Each row is a point. Two turns around zero, p and q, are shown by what they do to some points. Where does a point land after both, in the order given? Backwards means that the second turn is done in reverse. Each puzzle has new turns, and all numbers are rounded.

Turn p:
[-0.14 -0.37 -0.17] => [ 0.07  0.22 -0.36]
[-0.17 -0.25 -0.48] => [-0.21  0.40 -0.34]
[0.06 0.07 0.09] => [ 0.04 -0.07  0.10]
[0.09 0.17 0.29] => [ 0.11 -0.26  0.21]
[-0.12  0.39  0.19] => [-0.19 -0.37  0.18]
[0.29 0.00 0.08] => [0.18 0.07 0.23]
Turn q:
[-0.05  0.21 -0.56] => [ 0.01 -0.27 -0.54]
[-0.20 -0.12  0.31] => [-0.04 -0.06  0.38]
[ 0.09 -0.17  0.10] => [0.13 0.12 0.12]
[0.16 0.09 0.15] => [-0.11  0.21  0.03]
Where do these land?
q, then p: [-0.50  0.16  0.33] => [ 0.29 -0.33 -0.44]
q, then p: [ 0.32 -0.01 -0.02] => [-0.23  0.01  0.22]
q, then p: [ 0.11  0.09 -0.17] => [-0.16  0.16  0.00]
q, then p: [ 0.07 -0.24 -0.14] => [0.10 0.16 0.22]

Turn p:
[ 0.36  0.28  0.06  0.45 -0.15  0.00] => [-0.02  0.08  0.16  0.63  0.05 -0.04]
[-0.25 -0.11  0.15  0.05 -0.06 -0.24] => [ 0.06 -0.28  0.04 -0.09 -0.23 -0.13]
[-0.17 -0.14 -0.02 -0.31 -0.46 -0.12] => [ 0.24 -0.41 -0.24 -0.14  0.03  0.26]
[-0.14 -0.13 -0.24 -0.27 -0.04  0.23] => [-0.02  0.05 -0.33 -0.28  0.16  0.10]
[-0.03 -0.19  0.06  0.37  0.01 -0.29] => [ 0.20 -0.11  0.11  0.15 -0.19 -0.37]
[ 0.31  0.25 -0.23 -0.35  0.12  0.11] => [ 0.02  0.40  0.01 -0.05  0.13  0.42]
[ 0.03 -0.27  0.15 -0.27  0.31  0.30] => [-0.14  0.11  0.15 -0.44  0.32 -0.08]
[-0.12  0.31  0.07  0.34  0.27  0.00] => [-0.34  0.16  0.11  0.21 -0.28 -0.17]
Turn q:
[ 0.11 -0.07 -0.19 -0.06  0.18  0.23] => [-0.14  0.21  0.00  0.25  0.06 -0.12]
[ 0.14  0.00  0.02 -0.27  0.34 -0.31] => [-0.02 -0.31  0.28  0.29  0.21  0.05]
[ 0.61  0.09  0.10  0.19 -0.12  0.25] => [ 0.38  0.08 -0.37  0.22  0.04 -0.41]
[-0.05  0.17  0.28 -0.03 -0.19  0.05] => [ 0.23 -0.01 -0.18 -0.14  0.04  0.20]
[ 0.01  0.25  0.02 -0.26  0.38  0.08] => [0.07 0.13 0.22 0.28 0.32 0.18]
[-0.29 -0.41  0.14 -0.21  0.06 -0.37] => [-0.31 -0.44  0.13  0.02 -0.22  0.32]
[-0.46  0.17  0.12  0.25  0.16 -0.02] => [ 0.13  0.21  0.34 -0.23 -0.20  0.28]
[-0.02 -0.01 -0.10  0.11 -0.42  0.02] => [-0.05  0.00 -0.25 -0.33 -0.04 -0.14]
[-0.06 -0.17 -0.39  0.29 -0.37  0.06] => [-0.27  0.13 -0.14 -0.36 -0.20 -0.37]
Where do these land?
q, then p: [-0.19  0.25  0.12 -0.20  0.37  0.13] => [-0.44  0.12  0.20  0.15  0.17 -0.08]
p, then q: [-0.11 -0.08  0.30 -0.03  0.15  0.00] => [-0.05 -0.20 -0.04  0.02 -0.07  0.29]
q, then p: [ 0.26 -0.15 -0.09  0.35  0.05 -0.06] => [ 0.34 -0.20  0.09  0.18 -0.17  0.03]
p, then q: [ 0.38 -0.27 -0.05  0.28  0.21 -0.37] => [ 0.54 -0.38 -0.03  0.04  0.09 -0.19]
q, then p: [ 0.12  0.13  0.00 -0.33 -0.47 -0.03] => [ 0.12  0.40 -0.19 -0.38 -0.03 -0.06]
q, then p: [-0.27  0.24  0.14  0.24  0.32 -0.04] => [-0.20 -0.14  0.32  0.18  0.27  0.21]
p, then q: [-0.19  0.13 -0.10 -0.20 -0.28  0.43] => [-0.42  0.38  0.20  0.08 -0.03  0.01]
p, then q backwards: [-0.01 -0.25 -0.31 -0.11 -0.35 -0.06] => [ 0.25  0.17  0.35 -0.05 -0.27  0.06]

Turn p:
[ 0.39  0.30  0.18  0.12 -0.06  0.40 -0.05  0.05] => [ 0.28  0.17 -0.10 -0.07  0.25  0.13 -0.17 -0.48]
[ 0.05 -0.41  0.03 -0.35 -0.15 -0.26  0.16  0.21] => [ 0.26  0.09 -0.01  0.11 -0.15 -0.37  0.23  0.39]
[-0.29  0.12  0.13  0.44 -0.16 -0.09  0.39  0.28] => [-0.39  0.49  0.35  0.17  0.12 -0.10 -0.08 -0.01]
[ 0.28  0.12  0.08 -0.28  0.09  0.45  0.38 -0.11] => [ 0.35 -0.08  0.15 -0.36  0.43 -0.18  0.04 -0.21]
[-0.08  0.06  0.00  0.04  0.07 -0.16 -0.24 -0.37] => [-0.20 -0.32 -0.15  0.11 -0.03  0.20  0.12 -0.05]
[-0.09 -0.19 -0.25 -0.15 -0.24  0.02  0.06 -0.10] => [ 0.08  0.04  0.07 -0.15 -0.07  0.12  0.28  0.26]
[-0.40 -0.24  0.26  0.40  0.26  0.11 -0.43 -0.11] => [-0.23 -0.22 -0.03  0.41  0.10  0.40 -0.48  0.24]
[ 0.23 -0.10 -0.21 -0.14 -0.07 -0.22  0.24 -0.03] => [ 0.00  0.09 -0.16 -0.20 -0.03 -0.26  0.30  0.10]
[-0.13  0.18 -0.17 -0.31 -0.25 -0.28 -0.31 -0.26] => [-0.01 -0.28  0.00  0.06 -0.41  0.20  0.42 -0.09]
[-0.02  0.08 -0.23  0.15  0.09 -0.09  0.20  0.10] => [-0.25  0.15  0.02 -0.21 -0.05 -0.11 -0.04  0.01]
[ 0.07  0.09  0.18  0.08  0.42  0.12 -0.39  0.32] => [ 0.11 -0.12 -0.14  0.13 -0.15 -0.03 -0.62 -0.17]
Turn q:
[-0.04  0.31 -0.21 -0.21 -0.18  0.04 -0.27 -0.46] => [-0.27 -0.48  0.00 -0.19 -0.24  0.08  0.09 -0.30]
[ 0.08  0.24 -0.40  0.00 -0.31 -0.06  0.12 -0.16] => [-0.24 -0.33 -0.41 -0.08 -0.09 -0.11 -0.01  0.00]
[ 0.08 -0.40  0.46 -0.02 -0.18  0.14 -0.06  0.26] => [ 0.56  0.15  0.28 -0.02 -0.10 -0.11 -0.02  0.25]
[-0.07 -0.06  0.11  0.08  0.22 -0.34  0.23  0.08] => [-0.09  0.35  0.01  0.12  0.18 -0.23 -0.13 -0.10]
[-0.19  0.13  0.10  0.20  0.41  0.11  0.50 -0.01] => [-0.17  0.50 -0.17  0.41 -0.01  0.08  0.20 -0.10]
[-0.16 -0.36  0.33  0.34  0.00  0.18 -0.38  0.34] => [ 0.44 -0.05  0.49  0.27  0.25  0.08  0.05  0.31]
[ 0.27  0.06 -0.14  0.09  0.18  0.03 -0.02 -0.22] => [-0.12  0.01 -0.12 -0.21  0.16  0.08  0.26 -0.11]
[ 0.13  0.47 -0.19 -0.19 -0.21 -0.13 -0.10 -0.22] => [-0.14 -0.37 -0.28 -0.18 -0.11  0.02 -0.11 -0.37]
[ 0.03  0.19 -0.20 -0.21  0.18 -0.02  0.17  0.20] => [-0.16  0.17 -0.24 -0.04 -0.01  0.22 -0.24 -0.02]
[-0.13 -0.57  0.14 -0.08 -0.12  0.06 -0.18  0.18] => [ 0.20  0.04  0.44 -0.07 -0.06 -0.11 -0.09  0.43]
Where do these land?
q, then p: [ 0.21 -0.03 -0.01  0.22 -0.39 -0.47 -0.08 -0.32] => [-0.22 -0.25 -0.27  0.10 -0.15 -0.38  0.28  0.37]
q, then p backwards: [ 0.18  0.07  0.07 -0.40  0.02  0.45 -0.45 -0.16] => [-0.21  0.26 -0.42 -0.29 -0.16  0.34 -0.28 -0.19]
p, then q backwards: [ 0.01 -0.25 -0.46  0.02  0.09  0.23  0.16  0.19] => [ 0.30 -0.39 -0.15 -0.33  0.01  0.00  0.04  0.16]
p, then q backwards: [-0.14 -0.11 -0.06  0.38 -0.05  0.16  0.09 -0.04] => [-0.04 -0.09 -0.21 -0.03  0.35 -0.01 -0.01  0.19]
p, then q: [-0.12  0.05  0.29 -0.02  0.63  0.15  0.05  0.14] => [ 0.01 -0.10  0.61 -0.18  0.33 -0.09 -0.06 -0.05]
p, then q backwards: [-0.16 -0.25  0.31 -0.42 -0.06 -0.11  0.21  0.09] => [-0.17 -0.36  0.25  0.34 -0.29  0.00 -0.08  0.00]
q, then p: [-0.23  0.43 -0.19  0.03  0.14 -0.22 -0.28  0.09] => [-0.12 -0.32 -0.07  0.07  0.16  0.38 -0.25  0.26]
q, then p: [ 0.12  0.00  0.14  0.09 -0.27 -0.12  0.39 -0.24] => [-0.27  0.14 -0.12 -0.09 -0.18 -0.15  0.41  0.01]
q, then p: [ 0.13  0.10 -0.09  0.11 -0.11 -0.06 -0.09  0.26] => [ 0.06 -0.06 -0.24 -0.14 -0.08  0.00 -0.20  0.10]

Turn p:
[ 0.12  0.11  0.18 -0.05  0.42  0.07  0.64 -0.06  0.21] => [ 0.15 -0.06 -0.07 -0.12  0.68 -0.06 -0.11 -0.42 -0.06]
[-0.56  0.09  0.15  0.00 -0.17 -0.21  0.06 -0.25  0.09] => [-0.30  0.24  0.00  0.02 -0.02  0.41  0.03 -0.08 -0.41]
[ 0.05 -0.11  0.17 -0.33  0.09 -0.11  0.02  0.14  0.04] => [ 0.26  0.21 -0.01  0.18  0.13 -0.13  0.04  0.05 -0.11]
[ 0.08 -0.21 -0.08  0.19 -0.14 -0.21 -0.18 -0.02 -0.03] => [ 0.03  0.00  0.12 -0.18 -0.28 -0.04 -0.15  0.19 -0.07]
[ 0.34  0.21  0.07  0.03 -0.08 -0.04 -0.21  0.21  0.06] => [ 0.31 -0.19 -0.12 -0.10 -0.11 -0.04  0.24  0.16  0.09]
[-0.18 -0.11  0.09  0.00  0.27  0.12 -0.10 -0.05  0.25] => [-0.15  0.11 -0.34  0.03  0.07 -0.16 -0.11 -0.06 -0.13]
[ 0.02 -0.12 -0.63 -0.12  0.09  0.01 -0.08 -0.21  0.14] => [-0.44  0.12  0.20 -0.20  0.05 -0.41  0.10  0.15  0.13]
[-0.21  0.07 -0.12  0.32  0.10  0.13  0.04  0.53  0.07] => [ 0.07  0.10 -0.23 -0.14 -0.32 -0.04  0.06 -0.48  0.22]
[ 0.20  0.09  0.05 -0.21  0.36  0.09 -0.06 -0.12 -0.46] => [ 0.05 -0.38  0.18  0.45  0.13 -0.26  0.01 -0.03 -0.02]
[ 0.13 -0.02  0.12  0.16 -0.95  0.14 -0.13 -0.16 -0.36] => [ 0.03 -0.12  0.27  0.05 -0.33  0.73 -0.10  0.53  0.35]
Turn q:
[-0.26  0.22  0.44  0.05 -0.01 -0.01  0.02 -0.16 -0.13] => [ 0.21 -0.13  0.10 -0.15 -0.32 -0.10 -0.19 -0.14 -0.31]
[ 0.28  0.13 -0.05  0.11 -0.19  0.16  0.17 -0.02 -0.04] => [-0.18  0.14  0.08 -0.09 -0.17 -0.14  0.18 -0.10  0.21]
[ 0.33 -0.49 -0.04 -0.15 -0.23  0.12 -0.06 -0.10  0.31] => [-0.15  0.19  0.02  0.19  0.36 -0.03 -0.23 -0.29  0.44]
[ 0.37 -0.04  0.04 -0.52  0.01  0.12 -0.08 -0.01 -0.09] => [-0.11  0.35 -0.19  0.19  0.23 -0.39  0.02 -0.15 -0.09]
[-0.90  0.20 -0.11 -0.05 -0.18  0.11  0.13  0.02 -0.17] => [ 0.60 -0.38  0.21 -0.41 -0.01 -0.18 -0.02  0.44 -0.09]
[ 0.32 -0.61 -0.12  0.01  0.13 -0.07  0.02 -0.03  0.05] => [-0.27 -0.09 -0.02  0.30  0.44  0.17  0.04 -0.29  0.18]
[ 0.21 -0.01  0.12  0.08  0.38 -0.04  0.05  0.42 -0.06] => [-0.40  0.00  0.12  0.28 -0.03  0.09  0.10  0.15 -0.31]
[ 0.19 -0.01 -0.19  0.11  0.15  0.09 -0.12 -0.18 -0.07] => [-0.02 -0.05 -0.22  0.20 -0.08  0.04  0.20 -0.09  0.14]
[ 0.12  0.23  0.14  0.18 -0.04 -0.31 -0.22  0.21 -0.22] => [-0.33 -0.05 -0.25 -0.21 -0.23  0.10 -0.08  0.09 -0.26]
[-0.84  0.12 -0.16  0.12  0.00  0.16 -0.11  0.02  0.30] => [ 0.63 -0.27  0.19 -0.06 -0.09  0.16 -0.23  0.53  0.13]
[ 0.18  0.25 -0.07  0.06 -0.02 -0.33  0.19 -0.18  0.11] => [ 0.01  0.28 -0.06 -0.23 -0.11  0.28  0.20 -0.16 -0.05]
Where do these land?
p, then q: [ 0.17 -0.16 -0.16 -0.18 -0.02 -0.07 -0.29  0.08  0.28] => [-0.18  0.25  0.00 -0.25  0.11  0.11  0.08  0.25 -0.18]
p, then q backwards: [ 0.05  0.12  0.16 -0.55  0.04  0.17  0.07 -0.08 -0.18] => [ 0.04 -0.29 -0.26 -0.22  0.39  0.20  0.05  0.08  0.13]
p, then q backwards: [-0.13  0.12  0.34 -0.06  0.10  0.35  0.06 -0.08  0.23] => [ 0.16 -0.23 -0.20 -0.13  0.13 -0.26 -0.34 -0.10 -0.02]
p, then q backwards: [ 0.01  0.16 -0.24 -0.15  0.27  0.22  0.02  0.15  0.26] => [ 0.29 -0.08 -0.24 -0.20 -0.17  0.11  0.03 -0.13 -0.26]
p, then q: [ 0.36  0.04 -0.01  0.32  0.03  0.11 -0.06  0.15  0.07] => [-0.08  0.23 -0.08  0.08  0.39  0.05 -0.10 -0.07  0.18]
q, then p: [ 0.10 -0.21  0.15  0.44  0.21 -0.40 -0.09 -0.28 -0.16] => [-0.51  0.03  0.07  0.17  0.09  0.03 -0.40  0.19  0.29]
p, then q: [-0.03  0.25 -0.19 -0.13  0.06 -0.08  0.11  0.08  0.24] => [ 0.19  0.15  0.16 -0.04  0.07  0.01  0.25 -0.10 -0.20]
q, then p: [-0.36  0.33  0.05 -0.16 -0.29  0.07 -0.12 -0.09 -0.36] => [ 0.31  0.21  0.44  0.02 -0.05 -0.22  0.19  0.29 -0.03]
q, then p backwards: [-0.16 -0.36  0.24  0.40 -0.27 -0.53  0.02  0.19 -0.34] => [ 0.02  0.24 -0.05  0.66  0.07 -0.03  0.24 -0.57  0.06]
q, then p: [-0.15 -0.50 -0.02  0.55 -0.01 -0.23 -0.08 -0.14 -0.31] => [-0.33  0.35 -0.08  0.14  0.11 -0.25 -0.60  0.20  0.13]
q, then p: [ 0.26 -0.13 -0.28 -0.13  0.30  0.10  0.08  0.21  0.17] => [-0.02 -0.15 -0.19 -0.18  0.00  0.09 -0.04 -0.51 -0.01]
q, then p: [-0.12  0.34 -0.05 -0.35 -0.42  0.30  0.29 -0.20  0.09] => [ 0.44 -0.05  0.11 -0.15  0.31  0.05  0.44  0.22 -0.28]
